Every row gives one point. The last column is the point's height on a tilted bowl or saddle (a function of degree 2), plus a little noise. Count its main directions that bend up, bend down and stay straight.

Points (10 x 3):
[[-2.4 -1.7  0.9]
 [-1.3 -5.6  1.1]
 [ 5.2 -1.0 -3.5]
 [-1.2 -2.8  0.6]
 [ 1.9 -0.6 -1.7]
 [ 0.5  0.1 -1.2]
 [ 2.2  1.1 -1.4]
 [ 0.9 -1.6 -1.3]
 [-4.6 -6.1  7.0]
 [ 0.0  3.8 -3.5]]
Directions: 1 up, 1 down, 0 straight

Points (17 x 4):
[[-0.9  1.4  1.1 -0.6]
 [-2.1  1.4 -3.4 -1.2]
 [-6.3 -0.4  0.1 -3.4]
 [-3.2 -0.7 -1.0 -1.8]
 [ 4.9 -0.5 -2.3 -1.0]
 [-1.9  0.5  5.0 -0.9]
 [-0.2  1.8 -1.2 -0.5]
 [ 0.6 -4.2 -1.3 -2.3]
 [ 3.3  2.0 -0.6 -0.9]
 [ 2.0 -6.0  3.6 -4.4]
 [ 3.0  0.2  0.4 -1.0]
 [-8.1 -1.7 -6.7 -9.2]
 [ 1.4 -1.7 -2.2 -0.9]
 [-1.8 -3.1 -1.9 -2.5]
 [-2.5 -2.1  0.0 -2.0]
 [-3.5  1.7  3.0 -0.9]
 [ 1.7 -0.7 -3.7 -0.5]]
Directions: 0 up, 2 down, 1 straight

Points (23 x 5):
[[ 0.8 -0.1  1.3 -2.4  0.7]
 [ 3.4  2.1 -0.8  2.2  0.3]
 [-7.7 -0.2  0.0  0.9  8.0]
 [ 0.4  0.8  0.8  0.0 -0.1]
 [-0.2  2.7 -2.9  0.8 -1.3]
 [-4.0 -0.5  2.8  5.8  5.6]
 [ 0.0 -0.8 -3.5 -2.7  0.3]
 [ 4.5 -1.5  0.4 -1.0  2.5]
 [ 0.1  2.8  0.2 -0.5 -0.4]
 [ 1.6  2.4 -4.6 -1.7 -0.2]
 [ 4.1 -4.0 -0.6 -0.6  2.6]
 [ 2.3  1.3  2.5 -2.3  2.3]
 [ 0.9  6.3  4.0  2.1  3.8]
 [-0.1  1.6 -8.4 -2.7  3.5]
 [-0.8 -0.2 -2.0  5.5  1.5]
 [-1.2  3.1 -2.7  0.3 -1.0]
 [ 1.6  4.4 -1.9 -2.4 -0.2]
 [-1.2  4.5  0.9 -2.8  1.7]
 [-1.7  2.2 -4.0 -5.5  2.4]
 [ 0.3  7.0  2.7 -2.0  3.8]
 [-3.8 -0.7 -2.1 -0.2  1.7]
 [ 2.2  4.8  1.7 -4.4  3.8]
 [ 3.6  1.4  0.4 -2.9  2.0]]
Directions: 3 up, 0 down, 1 straight

Points (23 x 5):
[[-5.4 -0.9  1.8 -3.7  3.4]
 [-6.7 -0.1 -3.6  2.7  2.6]
 [ 5.6  1.1 -2.1  1.5  3.2]
 [ 2.8  4.0 -2.0 -1.5  4.1]
 [-1.1  1.9  0.4  0.9  0.5]
 [-2.0  3.1 -0.2 -0.5  1.2]
 [ 8.4 -0.2 -0.6 -2.0  2.7]
 [ 5.2  2.4  4.3  1.3  3.6]
 [-0.4 -3.5 -2.8 -0.6  1.8]
 [-1.9  5.0  0.8 -2.4  3.3]
 [-4.4  2.1 -3.1 -4.7  5.7]
 [ 1.5  2.4 -0.8 -1.3  1.9]
 [-4.7 -2.1 -2.2 -3.5  4.4]
 [-2.1  0.3 -1.9  1.5  0.8]
 [ 0.4 -1.4  4.8  5.0  2.9]
 [-1.2  0.1 -1.1 -1.3  0.9]
 [-1.7 -1.9 -3.6  4.3  2.7]
 [ 0.7 -3.5  1.7  7.6  5.6]
 [ 0.6  2.0 -0.6  3.5  1.5]
 [ 0.1  0.1 -1.5  0.2  0.7]
 [-3.8 -0.7 -0.1  2.7  0.9]
 [ 1.2 -0.6  2.7  1.9  0.4]
 [-4.6 -0.1  0.0  4.6  1.4]]
Directions: 3 up, 0 down, 1 straight

Points (40 x 7):
[[ 0.8  0.9  1.7  5.0 -2.0 -3.2  3.9]
 [ 2.2 -2.6 -6.6 -2.3 -2.3 -2.0 -1.2]
 [ 2.4  2.7  1.8 -0.3  3.9 -1.4  0.5]
 [-1.5 -1.8  0.3  1.1 -0.1 -1.8 -1.6]
 [-3.8  0.1  2.6 -0.3  0.0  1.1 -3.2]
 [-3.3 -5.9  1.8  1.1  3.1 -1.3 -2.7]
 [-2.4  1.2 -5.3  1.1  4.4  0.1 -0.4]
 [ 3.1  0.0  0.0  0.3  2.2  0.5 -0.9]
 [ 0.2  0.5 -1.9  3.8  1.9 -3.6  2.9]
 [ 4.7  2.9 -1.7  0.5 -0.9 -1.4  1.8]
 [-1.3 -3.1  3.3 -2.3 -0.1  0.4 -0.5]
 [ 0.1 -3.5  3.6 -1.2  4.9 -0.7 -1.3]
 [ 1.4  1.7 -0.4  4.5  4.7  0.8  5.3]
 [ 2.8 -0.1  1.9  2.2  2.3 -7.4  2.5]
 [ 3.9  2.5 -1.4 -5.1  3.5  2.0 -3.4]
 [ 0.9  2.8  5.2 -5.9  4.1 -3.0  3.4]
 [ 2.8  1.7  2.0  1.6 -2.2  0.6  1.4]
 [-1.8  1.5  3.3  1.5 -2.0 -3.5 -2.2]
 [ 1.5  2.7 -0.2 -1.0 -0.7 -1.0  0.4]
 [ 0.9  3.9 -1.0 -0.3 -3.7 -4.3  0.6]
 [ 0.7 -2.0 -1.0 -1.4 -0.1 -2.6 -0.6]
 [-4.8  0.9  2.0 -2.2  2.8  1.6 -2.4]
 [ 0.5  7.9  4.2  0.9 -1.7  3.7  1.5]
 [-5.6  1.1 -0.8  2.4 -1.1 -2.0 -7.4]
 [-0.3  5.7  3.4 -1.3 -4.1 -0.5 -0.5]
 [ 3.9 -0.2 -0.4  4.6  2.5  0.6  4.7]
 [ 2.5 -4.0 -2.4  7.1 -4.0 -5.6  7.3]
 [-2.5 -4.5  3.7  0.6  3.4  3.4 -2.6]
 [ 0.8  1.1 -1.7  2.2  5.4 -0.8  1.9]
 [ 5.8 -1.2 -2.1  0.9  0.2 -1.0 -1.4]
 [ 2.5  2.6 -7.4 -5.9  3.5  0.4 -1.5]
 [-1.2 -0.8  0.3  0.7 -0.5 -1.2 -1.2]
 [-4.0  0.7 -1.8  4.3 -6.6 -2.7 -5.2]
 [-2.3  3.1 -0.9 -3.2 -0.4  2.6 -1.0]
 [ 0.3 -3.8  2.0 -4.4 -3.8 -5.7  3.1]
 [ 0.9 -1.4  5.0  0.1 -4.2  5.6 -2.3]
 [-3.9 -5.2  0.8  0.6 -1.9  4.3 -3.6]
 [ 2.1 -3.2  2.0  0.3  0.2 -1.8 -1.0]
 [ 1.9 -2.0  0.1 -2.2 -0.9 -2.1 -0.7]
 [-0.9  1.0 -0.4 -2.3 -1.4  6.1 -2.0]]
Directions: 1 up, 1 down, 4 straight

Points (45 x 7):
[[-1.4 -4.1  0.9 -1.4  4.6 -1.5 -3.9]
 [-0.1  3.7  3.8 -2.0 -2.8 -2.2 -1.3]
 [ 2.1 -4.8 -1.5  0.1  4.8  0.9 -4.0]
 [ 0.8 -1.3  2.2 -2.6  5.3  0.3 -3.0]
 [-1.6  1.8 -3.1 -0.7  1.6  5.7 -2.6]
 [-3.2  5.2 -0.5 -3.5  1.5 -1.0 -2.6]
 [-1.3 -1.6  1.2  2.5  0.8 -0.5 -1.2]
 [-2.0  0.5  3.5 -3.4 -0.3  2.3 -2.2]
 [-1.2  0.7  0.1  0.5 -5.4  2.8 -1.1]
 [-0.5  2.1 -3.6  1.1 -0.5 -3.5 -1.5]
 [-0.4  4.5 -1.7 -0.3 -2.4  4.9 -1.9]
 [-2.5  4.0 -0.3  3.2  3.5 -1.3 -3.8]
 [ 2.3  3.0  1.9 -2.7 -0.6  1.1 -0.1]
 [ 2.6 -0.1  3.9  5.8 -0.5  2.2 -3.4]
 [ 0.9 -5.1  0.4  5.5  3.6  0.3 -5.1]
 [ 0.2  0.1 -3.2 -3.3 -4.6 -0.6 -2.0]
 [ 2.3 -5.4  0.8 -1.3  4.2  5.3 -5.2]
 [-7.8 -1.6 -1.8  2.3 -6.5 -1.8 -4.1]
 [-0.6  1.6  0.1 -2.5  3.8  0.0 -1.6]
 [ 0.0 -2.9 -3.8 -2.4  1.0  0.8 -2.4]
 [ 2.5 -1.6 -2.8  1.1 -7.1  2.4 -3.1]
 [-0.9 -0.6 -3.5  3.4  3.5 -0.8 -4.0]
 [-3.6  3.1 -1.1  1.3 -2.0  0.2 -1.6]
 [ 0.4  4.8  0.6 -3.5 -0.3 -5.6 -1.1]
 [-0.6 -3.9  3.8 -4.6 -3.7  1.7 -3.3]
 [-0.8 -2.9  4.1 -2.3 -5.3 -1.4 -1.5]
 [-3.4  1.0  2.1  0.1  4.0  4.6 -2.6]
 [-1.7  1.0  4.0 -2.0 -2.8  1.7 -1.7]
 [-6.0  1.9 -4.6 -0.9 -4.2 -1.7 -4.9]
 [-2.9 -2.4 -1.6 -1.6  1.0  1.8 -2.0]
 [ 2.9  9.2  3.6 -3.3 -1.5 -2.8 -1.0]
 [-0.4  2.3  2.2 -0.6 -1.9 -4.8 -0.9]
 [-0.9  1.6 -4.7  1.0 -0.4  0.0 -2.1]
 [-0.1  2.4  0.1  1.9 -5.4  1.1 -0.9]
 [-0.4 -0.5  9.0  0.8 -1.4 -3.1 -5.2]
 [ 2.1 -0.5  3.7 -2.2 -1.7  0.9 -0.6]
 [-0.7  1.5 -2.6 -2.5 -1.3  0.0 -1.0]
 [-1.4 -2.1 -1.5  0.6  2.8  3.5 -2.3]
 [ 2.7 -3.4 -0.3 -3.5 -0.1  1.1 -1.5]
 [-2.3  1.2  1.7 -6.2  1.1 -3.5 -4.5]
 [-5.6 -1.8  2.0  1.3 -1.2 -1.9 -3.0]
 [ 1.0  2.5 -5.4 -4.1  1.2 -1.3 -2.3]
 [ 0.7 -3.9  2.2 -3.4 -3.0  2.6 -2.0]
 [-6.0 -2.5  1.9 -3.9 -1.9 -2.5 -5.8]
 [-0.5  3.6  1.2 -3.6  3.6  1.3 -1.4]]
Directions: 0 up, 4 down, 2 straight
